Rows are points. Examples show where two turns around zero, p and q, send a point. Write where each new point lands after one turn and then the other. Backwards means that the second turn is done in reverse. Each puzzle has new turns, and all numbers are rounded.
(in the rows, 128 means zero)

Turn p:
[ 71 112 160] => [123 184  92]
[192  79  94] => [105  45 111]
[107 175 109] => [172 146 155]
[125 120 148] => [110 140 123]
[144 154 129] => [130 125 158]
Turn q:
[144  62  72] => [111  90  50]
[152 170 132] => [169 127 153]
[ 89 106 134] => [ 90 150 119]
[116 132 177] => [103 134 172]
[139 170 126] => [166 139 146]
Where do these land?
p, then q: [103 135  98] => [153  98 124]
p, then q: [ 93 100 106] => [162 117  93]
q, then p backwards: [210 154 132] => [156 155  51]
q, then p: [155 121 170] => [ 91 148 101]
q, then p: [ 77 130 134] => [158 161 153]

Turn p:
[ 90 177 105  77 135 151] => [134 170  63 150 137  99]
[153 118 158 156 114  53] => [165 129 191 105  84 148]
[144 107 139 130  94 119] => [127 102 151 121 105 110]
[146 115  63 137 155 155] => [139  91 107 166 176 152]
[ 75 157  97 190 130 146] => [ 89 166 140 197 140 156]
[167 126 180 127 135 186] => [ 76  97  98  76 118 143]
[121  96 155  79 133  86] => [167 140 148  80 134  88]
Turn q:
[121 143  95  58 129 150] => [ 63 124  94 111 110 154]
[105 125 164 117 146 115] => [142 149 104 103 142 108]
[144 161  95 193 159 146] => [141 163 178 173  82 128]
[139 125 130  65  82  61] => [128  48  74  92 120 119]
[160 116 115 148 167 168] => [110 161 140 185 134 129]
[112 121 194 115  78 124] => [171 113 105  86 175 155]
[114 105 104 200 135 132] => [141 139 201 145 132 103]
Where do these land?
q, then p: [ 70  95 175 144 117  62] => [217 116 118  71 131 122]
p, then q: [189 167 128 136  98 169] => [ 86  90 186 116 160 143]
p, then q: [136 134  66  94 133  90] => [146 108 133 202 114 117]
q, then p: [141 180 115 166 117 171] => [ 65 111 105 126  88 135]
q, then p: [113  86 148 137 166  88] => [192 148 150 119 121 149]
q, then p backwards: [106  81 149 140 118 156] => [ 99  87 122 132 168 130]
q, then p: [142 153 115  79 147 159] => [104 143 113 185 140 112]
